Each row is a point. Each copy is the shape, with its points in the same order, turned, moved and blurred by noise. Is it also mirrored, or only turned?
(in the rows, 128 means zero)

Shape (6 x 2):
[[110 144]
 [138 162]
 [136  81]
 [146  73]
 [102 144]
 [155 117]]
Copy 1 (6 x 2):
[[113 145]
 [134 162]
 [137  86]
 [155  79]
 [101 150]
 [155 126]]
Copy 1 is: only turned
Copy 2 (6 x 2):
[[153 117]
 [145  88]
 [ 94 143]
 [ 73 136]
 [161 120]
 [102 104]]
Copy 2 is: only turned
Copy 3 (6 x 2):
[[117 141]
 [149 129]
 [ 85  80]
 [ 82  70]
 [122 149]
 [127  88]]
Copy 3 is: only turned

Shape (9 x 3):
[[159 180 133]
 [176 145 130]
 [137 106 121]
 [ 87  90 139]
 [127 145 136]
 [126 122 145]
 [133 116 197]
 [108 105 124]
 [ 72 122  79]]
Copy 1:
[[134  71  94]
 [161  94  99]
 [146 139 113]
 [107 165 147]
 [117 109 109]
 [129 122 135]
 [124 104 182]
 [116 156 122]
 [ 80 172  74]]
Copy 1 is: mirrored
Copy 2:
[[110 140  72]
 [141 149  82]
 [145 134 136]
 [122 132 183]
 [112 139 117]
 [122 150 135]
 [115 197 144]
 [130 124 155]
 [107  69 163]]
Copy 2 is: only turned

Shape (9 x 4):
[[101 171 142 122]
 [ 96 105 121 206]
 [116 181 132 127]
 [101 122  91 174]
 [105 114 139 124]
 [ 98 192 118 131]
 [161 168 154 115]
 [144 143 149 104]
 [128 127 153 134]]
Copy 1:
[[165 147 154 115]
 [173 116  89 189]
 [151 149 162 131]
 [153 150 107 186]
 [159 134 101 113]
 [165 173 169 134]
 [119 113 164  99]
 [131 128 141  98]
 [148 114 121 118]]
Copy 1 is: mirrored
Copy 2:
[[115 147 134  76]
 [212  98 144 106]
 [110 147 151  79]
 [187 136 141 115]
 [136 109 103 109]
 [125 171 143  71]
 [ 83 117 165 107]
 [ 91 121 130 115]
 [121  99 137 110]]
Copy 2 is: mirrored
Copy 3 (9 x 4):
[[119 126 132 176]
 [115 143  40 122]
 [132 112 131 178]
 [149 148  71 131]
 [107 153 126 128]
 [144 122 123 193]
 [119  83 157 142]
 [113 112 159 129]
 [100 120 125 126]]
Copy 3 is: only turned

Shape, 14 rows:
[[137 157  52 132  61 151 167 135]
 [125 112  92 145 119 121 171 175]
 [113 152 153 113 122  79 157 116]
 [130 176  96  88 118 143  93 123]
 [156 158  94 153  92 138 115 126]
 [129  94 162  84 118 110 121 107]
 [ 81 101 127 168 155 109  92  91]
 [126 110 162  96 138  98 134  86]
 [131 120 155 111 131 101 126 121]
 [153 111 106 172 122 126 177 160]
 [115 157 102 147 133 173 116  89]
 [ 93 106 152 122 168 113 108 121]
 [ 83  96 188 150 149 132 119 124]
 [113 111 165 109  97 112 104 118]]
Copy 1 (14 x 8):
[[ 92  38 120 131 158 167  75 119]
 [128 104 180 136 167 132  98 136]
 [169 150 120  96 112 137  75 157]
 [ 95 138  76 121 145 178 109 167]
 [ 84 104 102 109 141 152 104 110]
 [164 153  96 135 123  92 119 168]
 [111 152 147 110  65 124 155 150]
 [163 148  96 112 103 105 125 175]
 [148 164 113 107 126 111 102 163]
 [130 103 174 112 162 114 114 102]
 [106 118 104 123 106 178 151 125]
 [138 176 141 126  98 116 141 178]
 [142 188 143 155  79 107 130 133]
 [133 157  94 141 107  93  99 153]]
Copy 1 is: mirrored
Copy 2, 14 rows:
[[137 168 129 128 151  37 117 165]
 [117 180 117 134 136 115 168 162]
 [168 152 142  74 135 136 158 107]
 [151  97  95 115 177 107 105 129]
 [118 127 130 128 127  86  95 137]
 [134  98 162  91 171 148 177 124]
 [125 126 139 174 154 158 158  61]
 [138 108 147  82 161 141 183 103]
 [133 117 142  91 153 150 152 120]
 [102 166 131 131 100 109 167 156]
 [154  90 116 159 129  82 130 101]
 [149 114 118 133 157 171 173  96]
 [160 111 162 153 121 186 190 112]
 [145 109 177 108 166 153 150 127]]
Copy 2 is: mirrored
Copy 3 (14 x 8):
[[ 56  66 162 112 117 101 163 169]
 [118 108 165 165 101  88 133 141]
 [134 134 143  84 110  99  93 114]
 [104 106 166  84 188 127 161 121]
 [ 67 108 166 124 148 148 128 149]
 [174 135 162  91 112 156 134 116]
 [166 100 122 149 166 160  75 126]
 [170 138 130  81 115 152 114 103]
 [150 146 158  98 120 137 115 111]
 [ 95 126 150 173  83 113 124 143]
 [105 106 112 120 180 146 136 160]
 [188 144 134 127 157 131 104 110]
 [194 152 135 137 135 143  90 157]
 [159 127 176  90 132 153 109 140]]
Copy 3 is: mirrored

Shape:
[[120 140 139  83 142 146 112 110 127]
 [188 123 132 175 131 122 173 181 167]
 [119  63 149 104  70 114 132 111 141]
 [109 141 143 157 131 110 158 102 160]
 [152 155 136 132 123 111 110 151  77]
 [102 140 104 132 128 127 125 137  57]
 [133 101 124 121 135  96 112 109 161]
 [102 143 107  97  85 154 115 167 130]
 [ 98 124 110 100 131  99 145 110 155]
 [141 145 130  90 112 100 151 114 168]
 [106 138 146 104 123 124 121 190  96]
 [133 122 127  81 141 139 119 142  21]]
Copy 1, 12 rows:
[[103 123 102  99 120  96 108 140 117]
 [152 138 179 112 143 220  94 141 107]
 [137 118  92 131  98 137 108  81  38]
 [122  91 173 139 115 129 105 106 113]
 [154 155 119  98 170 127 135 111 141]
 [137 129  97 111 130 125 155  86 171]
 [166 113 133 122  93 118  93 134  91]
 [ 98 181  90 143 106 140 109 112 129]
 [129 114 132 117  79 116  83  99 118]
 [122 143 152  97 107 117  71 110  91]
 [127 144  76 124 158 146  89 106 148]
 [134 138  54  52 153 118 154  97 152]]
Copy 1 is: mirrored
Copy 2, 12 rows:
[[172 117 123  93 124 154  98 127 117]
 [ 95 106  98 208 145 188 127  63 137]
 [136  93 202 109 133 126 150  98 138]
 [137  94 126 159 175 160 133 133 143]
 [141 172  99 157 101 115 131 122 103]
 [135 153 112 156 127  79  96 155 112]
 [157  81 127 123 135 129 144  94 151]
 [106  90 131 128  84 130 103 147  89]
 [157  76 125 127 165 116 131 121 113]
 [149  93 124 120 160 161 151  90  87]
 [154 120 130 183  84 121 119 138  81]
 [172 196 138 132 103  86  74 126  86]]
Copy 2 is: only turned
Copy 3:
[[113 118 113 149 118 135 161 137  88]
 [192 153 150  71 156 175 121 112 145]
 [133 134 104 125  73 100 129  57 123]
 [142 169 138 116 159 104 122 107  88]
 [125 164 138 144  98 182 106 154 117]
 [ 95 144 133 181 123 169  83 128 117]
 [138 123 116 101 112  94 120 129 109]
 [108 142 102 170 126 148 157 117 167]
 [123 120 145 146 135  82 129 116 116]
 [163 139 151 141 113  98 159 125 118]
 [ 82 146 150 138 109 174 139 125 146]
 [ 90 103 140 187  75 205 102 130  96]]
Copy 3 is: only turned
Copy 4:
[[113 107 123 111 107 148 161 100 123]
 [163 152 102 154 116 138 103 214 151]
 [100 140 107 120  90  57 158 123 176]
 [159  97 115 172 129 121 156 135 168]
 [114 161 103 160 137 135 130 121  85]
 [105 162  68 159 153 150 159  86 119]
 [139 122 135 108 145  99 154 134 155]
 [ 59 131 106 137 115 154 117 113 161]
 [111 108 128 133 145 126 185 131 172]
 [110 118 161 147 111 128 167 153 156]
 [ 71 122  71 142 131 141 133 138 104]
 [ 87 181  64 122 119 151 182  87  72]]
Copy 4 is: only turned

Shape:
[[159 123 162 165 116  96 129 188 105 148  91]
 [156 148 131 126 128 144 110 178 159 145 117]
 [186 114 169 122  93 134 126 150 109 174 110]
 [131 126 150 100 169 128 100 124 152 106 149]
 [160 142 188 149 111 133 122 111 150 106 147]
 [129 136  89 116 146 202 134 146 136 153 108]
 [ 78 140 108 130 114 154 165 148 128 103 124]
 [153  95  52 124 106 174 132 128 121 110 143]
 [ 79 131 160 163 120 129 103 129 148 137 119]
 [ 59 181 116 123 141 109 122 137 146 182 102]
 [143  79 120 128 168 159 155 120 166 186 101]
 [170 126 120 128 103 171 154 131 170 153  84]
 [162 162  97 141 106 171 125 100 109 118 116]
 [166 116 170 142 150 121 134 107 134 132 205]]
Copy 1:
[[121  74  54 126  89 118 154 105 171 154  98]
 [110 126 128 100  81 122 139  97 168 144 110]
 [135 125  44  79  92 105 135 116 173 121 111]
 [143  97 161 105  93 109  89 140 147 129 146]
 [132  87 103  67  96  96 124 104 127 137 179]
 [104 166 138 125 126 166 130 110 158  97 121]
 [121 141 135 160 146 130 147 120 109 161 143]
 [ 94 173 106 102 138 184  82 136 145 159 151]
 [151  93 134 117 111 123 179 145 147 140 158]
 [129 111 170 122 128 124 196 159 121 121  76]
 [ 82 125 117 107 156 115 126 152 207  79 129]
 [ 97 149 101  72 151 122 141  88 175 121 123]
 [119 133 102  75 130 181 118 102 107 125 138]
 [ 97  84 103  87  71  94  92 160 122 116 182]]
Copy 1 is: mirrored
Copy 2:
[[ 88 105  58 182 122  99 132 164 120 152 128]
 [107  83 124 138 136 138 127 161 150 157 142]
 [ 90 134  60 130 110 104 140 156 163 170 160]
 [ 76 101 151 112 114 131 147 121 152  91 134]
 [101  97  99 112 127  82 141 158 173  81 162]
 [158 126 132  98 134 171 150 144 127 160 123]
 [161 126 134 126 160 102 133 120 134 118  85]
 [167 141 119 136 166 157 174  85 150 135 165]
 [112 142 140 140 132  97 107 177 126  93 127]
 [135 124 161 133  94 114  57 145 106 140 100]
 [121 136 142  99  92 120 181 147  87 169 164]
 [161 111 118 121 108 111 168 160 156 173 158]
 [180 119  86 120 120 151 136 128 166 109 153]
 [ 68 101  96  80 137  93 140 104 131  86 186]]
Copy 2 is: only turned

Shape, 17 rows:
[[105  83 168 158 140 107 133 162 164  88 150 133]
 [168 161 139 104 184 113 155 112 157 101  93 114]
 [166 117 108 173 111 109 125 142 145 153 117 147]
 [174 141 168 166 144 140 105 144 101 156 116 123]
 [156  86 158 117 171 122 150  87 107 137 100 137]
 [164 111 126  89  98  94 107  94 141 112  90 174]
 [123 166 166 178 106 154  72 151 118 169  98 128]
 [ 99 106 131 120 138 111  84 176 146 140 133 110]
 [ 93 161 137 112 116 161  96 142 147 168 167  92]
 [142 107 139 127 112 142 142 126 141 129 132 171]
 [106 163  89 169 170 129 121 155  73  91 157 121]
 [141  96 156 112 126 137 109 163 102  90 159 156]
 [154 151 108 129 135 101 152  84 122  82 152  92]
 [115 124 102 161 146 166  96 131 124  99 174  91]
 [ 96  95 148 124 137 134 146 134 128 151 122  84]
 [182 140 156 156 110 148 154 146 152  82  94  89]
 [ 95  81  95  89 167  98 126 108 119  88 142 141]]
Copy 1:
[[173  95 129 101 110 133 119 150 134  87  71 114]
 [112 103 106  70  84 123 127  89 158 129 154  55]
 [107 148  93 128  93 101 116  95  94  66 114 140]
 [ 87 149 131  82 138 118  96  95 132  95 111 140]
 [131 116 158 116  98  89  76  62 138 123 128  88]
 [103 149 123 139  95  73 132 113  86 145 107  72]
 [ 96 192 146  69 143 112 118 142 118  79 124 168]
 [145 107 127  88  98  95 138 157 125 129 115 174]
 [120 132 143  95 119 162 147 147 111 131 160 176]
 [116 114 147 154 112 107 124 114 115  96 117 114]
 [150 131  70 115 186 128 123  99 179 118 143 147]
 [123 100 138 144 147 113 110 143 141 125  72 124]
 [135 135  77 131 106 167 122  76 135 152 126  92]
 [158 132  86 124 132 172  81 145 142 121 143 166]
 [162 126 160 116  72 131 123 101 150 116 134 157]
 [ 95 164  99 110  75 152 112 126 170  92  99  82]
 [182  87 110 145 114  93 115 107 129 164 127 103]]
Copy 1 is: only turned
Copy 2, 17 rows:
[[116  84 141 185  81 103 142 130 143 171 161 111]
 [187 115 115 195 134 122 104 120  82 133 110 156]
 [127 120 177 150 128 123 144 177 124 134  98 117]
 [116 160 148 171 145 151 108 148  95 190 104 110]
 [177 137 134 177 110 114  51 161  98 158 115 102]
 [171  92 176  93 105 102  82 160  85 136 115 148]
 [ 70 141 133 122 152 131 130 129 117 191  72 101]
 [149 105 129 124 125 129 143 132 163 184 129 109]
 [121 174 113 109 146 131 143  85 173 152 126 127]
 [122 121 183 141 115 111  86 137 132 122 141 120]
 [111 106  89 158 153 166 149 136 100 126 161  65]
 [128 105 169 131 106 154  97 130 130 174 181 108]
 [162 146 114 153  83 134 142 132  67 102 149 125]
 [139 140 133 144 121 148 172  93 123 129 148  58]
 [148 150 105 164  85 130 110 128 170 158 108 101]
 [123 117 160 198  85 167 128 101  85 143  96 155]
 [196  85 115 132 105 110 107 141 129 120 173  82]]
Copy 2 is: only turned
Copy 3 (17 x 12):
[[151  78 107  74 150 157 125 159 140 161 144 150]
 [137  87 143 194 151 117 114 109 163 141 122 156]
 [140 153 169 112 153 159 108 145 119 110 120 118]
 [167 165 133 152 181 136 121 143  82 140 118 160]
 [169  88 153 175 136 155 147 124  89 127 168 156]
 [ 91 119 140 150 154 160 163 112 135  77 164 122]
 [137 170  94 120 174 110 110 159  58 105  94 148]
 [135 101 110  84 157 137 145 112  96 154  88 115]
 [102 139  89 108 129 104  98  94  71 179 100 126]
 [127 129 129 114 128 164 118 117 115 116 158 159]
 [205 168  89 128  97 115 139 131 151 157  89 125]
 [150 141  94 100 145 174 171 116 125 158 150 169]
 [133 132 123 181 107 129 124 141 170 173 150 106]
 [148 154 122 102  95  99 144 145 117 191 111 138]
 [140  80 115 134 117 159 115 133  67 166 112 130]
 [107 132 130 167 151 156 111 190 147 156 105 182]
 [160  77 121 117  91 143 183  90 143 141 151 109]]
Copy 3 is: mirrored
Copy 4, 17 rows:
[[142 127  75 152 122 119 145 173 146 124 147  57]
 [109  64 153 118 116 125 152 138 127  69 160 122]
 [146 114  78 115 162 140 164  93 111 116 131 126]
 [113 143  92  62 154 147 187 135 132  84 160 112]
 [113 113 140  78 152 120 130 122  95  90 148  63]
 [164 120 160 116 129 100 141  72 105 145 177 113]
 [123 168 103  61 146 142 214 145 152 144 133 143]
 [155 168 105 139 143 155 139 176 130 125 134 116]
 [ 91 180 123 111  86 183 143 148 155 133 118 138]
 [112 130 113 127 146 126 153  94 134 134 144  86]
 [ 92 163  84 122 147  77 123 155 175  66 123 159]
 [124 175  99 133 146 116 133 124 162 113 189  73]
 [119  94 106 104  83  96  97 105 147  76 146 131]
 [130 176  90 119 106 120 130 135 181  69  97 115]
 [125 129 120  96 140 157 112 165 145 125 104  82]
 [142  66 110  94 132 145 163 113 195  93 152 115]
 [134 149 142 155 127  79  83 144 114  97 131  81]]
Copy 4 is: mirrored
